Each wall is flat, endless, passes through zero and stands at right angles to its row. A trip goes straight from one point to another. List the walls that it crosses, first one first.

Walls:
(1): -30, -4, -10
(2): 8, -24, -14
(3): -10, -7, -25
(4): 58, 9, -21
(5): 40, -19, -25
(6): -35, 22, -28
Trips:
25, -59, 14 to 26, 40, 23 -> 2, 5
-20, -23, -17 to -8, -6, -2 -> 5
-1, -35, -64 to -41, -49, -17 -> 4, 5
-4, 41, 13 to 37, -19, -14 -> 4, 6, 5, 2, 3

Walls:
(1): 2, -20, 31, -27, 31, 26, 44, -11, 35, 41, -32
(2): 9, 28, -49, -6, 20, -77, -1, -8, 13, -16, 43
(3): -6, -30, 36, 7, 13, -42, -2, -42, -50, -8, 52
(4): 42, 1, -2, -25, -39, -35, -55, -18, 11, 27, -48
Trips:
-1, -15, 4, 13, -16, -17, -13, -4, -32, 33, 24 to -48, -23, -10, 8, 28, 23, -1, 22, 5, -7, -48 -> 2, 4, 1, 3
-14, 40, 0, -6, -10, -18, -10, -21, -46, -66, -9 to -12, 10, 48, -30, 22, -11, -43, 34, -52, 7, 30 -> 2
34, -42, -7, -27, -1, -1, -18, -12, -12, 46, 17 to -36, 5, 33, 6, 15, 78, -31, -3, 30, 27, 35 -> 4, 3
-79, -37, 19, 6, -4, 49, 4, 10, 18, 10, -23 to -28, 18, -5, -3, 10, -2, 30, -69, 36, 50, -18 -> 4, 2
-19, 6, -4, -4, 7, -12, 15, 15, -2, 45, 1 to 4, -44, -47, -5, -19, 5, -43, 12, 19, -18, 11 -> 4, 1
23, -9, -37, 54, 10, -16, -8, -11, 13, 0, 21 to -18, -20, -10, -12, 8, 59, -33, 6, 38, -2, -9 -> 3, 2, 1

Walls:
(1): 11, -25, 47, -57, 14, 59, 65, -5, -7, 30, -26, 18, 15, 35, -9, -13, 10, 88, 9, -15, 11, 27, -34, 16
(2): 10, 7, 37, 25, 23, -16, 40, 11, -17, 38, -16, -5, -21, 10, 1, -27, -33, -14, 27, -13, -11, -9, -17, 0
(3): 25, -12, 0, -31, 35, -38, -9, 1, -23, 41, -10, -34, 14, 2, -17, -8, 38, -7, -23, -48, 5, -11, -33, -27
(4): 45, -21, -15, 1, -27, -53, 52, -14, 16, 1, 1, 0, 36, 28, -14, 18, 53, -6, -3, 0, -11, -58, -3, -32
(5): -41, -5, -16, -3, 65, 5, 0, -39, -32, -2, 71, -3, -10, 3, -3, 19, -22, -18, -6, 16, -1, 49, -3, 20
Trips:
14, -18, -31, 19, 3, -38, -4, 38, 6, -7, 6, 20, -14, -4, -54, 46, 3, -3, 19, 22, 18, 37, 23, 0 to 34, 2, 32, -30, 27, -39, -17, 11, 7, -27, 19, -24, 20, 8, 64, 11, 46, 26, 46, -6, 30, -14, -29, 49 -> 3, 1, 5
33, 26, -4, -35, 11, 2, 24, 7, -12, -45, 15, 52, -1, -51, -12, -11, 15, 24, 66, -2, -32, -20, 13, -25 to -36, 29, -37, 2, 26, 6, -33, 17, -22, -18, -43, 28, 0, 14, -1, -23, 4, 15, -15, -29, -24, 28, 20, -12 -> 4, 1, 5, 3
10, 0, -38, -27, -5, 31, -23, 34, -31, 6, 14, -27, 23, 28, 7, 18, -13, 21, 7, -1, -15, -5, 46, 9 to -17, 34, -4, -18, -16, -33, 13, -1, 39, 61, -13, 12, 42, -29, 6, -3, 33, 3, -68, -9, -49, -2, -14, -33 -> 3, 5, 4, 1
-5, 15, 37, -25, -30, 20, -8, 73, 9, 30, -22, 1, -6, -71, 21, -7, 29, 30, -47, 21, -8, -6, 4, 40 to 10, 16, -23, -26, -2, 11, -3, 16, -26, -38, 0, 44, -22, -45, -2, 15, 20, -37, -1, 15, -2, 20, 0, -6 -> 1, 5
-20, -17, 15, -27, -26, 11, 24, 30, -24, 1, 31, -27, -2, -43, -11, -40, 45, -16, -23, -13, 10, 21, -33, 16 to -39, -28, 13, 7, 11, 28, -19, 15, 66, -4, 21, -4, -27, -36, -47, 9, 15, -34, 10, 32, -3, -7, -40, -12 -> 1, 3
-50, 25, -18, -46, -15, 10, 5, 42, -10, 16, 25, 4, -12, 5, -55, -2, 27, -19, -7, 52, -34, -16, 40, -8 to -15, -8, -4, -25, 62, -10, 1, -17, 19, -8, -22, -32, 26, 41, -22, -48, -22, -26, 16, -23, -17, -31, -3, -15 -> 3, 2, 1
-22, 50, -36, -20, -3, -15, -20, 30, -11, -33, 52, 29, -8, 41, -18, -26, -5, 35, 24, -2, -14, 0, 38, -4 to 0, 4, 58, -14, 13, 3, 31, -16, -37, 6, -63, -39, -62, 68, -9, -5, 51, 23, -7, 44, 9, 27, 3, -7 -> 1, 2, 3, 5, 4
37, 9, -1, 42, -22, -64, 39, -6, 14, 23, 26, -14, 22, -57, 12, 23, 28, 25, 19, -12, 0, -14, 19, 51 to 22, 25, -3, -11, -13, 9, 17, 20, -37, 21, -7, -9, -47, -6, 13, -17, -37, -2, 25, -46, 8, -6, 14, -2 -> 4, 1
2, -15, 6, 28, 32, -8, -8, 10, 58, -58, 21, -45, 26, -61, -24, 23, -2, 12, -18, -48, 48, -7, 5, -54 to -35, 8, 33, -17, -28, 14, 25, 6, 1, -19, -30, -21, -39, -15, 34, -17, 84, -17, -18, 0, -44, 45, -3, 25 -> 4, 1, 3
-47, 18, -38, 21, 3, 30, 33, -7, 66, -11, 13, 57, 15, -52, -29, -7, -12, 1, 14, 32, -27, 81, 5, -32 to -16, 24, 77, -7, 8, -45, -44, 6, -13, -24, -16, 4, 16, 9, 29, -39, -18, -16, 15, 1, -14, -31, 67, 7 -> 2, 5
-17, 2, 41, -19, 9, -6, 32, 37, 42, -19, 36, 50, 3, 41, 6, -17, -12, -29, -1, 24, 21, -2, 31, -14 to 53, -42, -9, -32, 29, 11, 27, -8, 29, 44, 5, -26, -28, -7, 5, -28, 33, 18, 22, 7, -3, 12, 21, 33 -> 3, 5
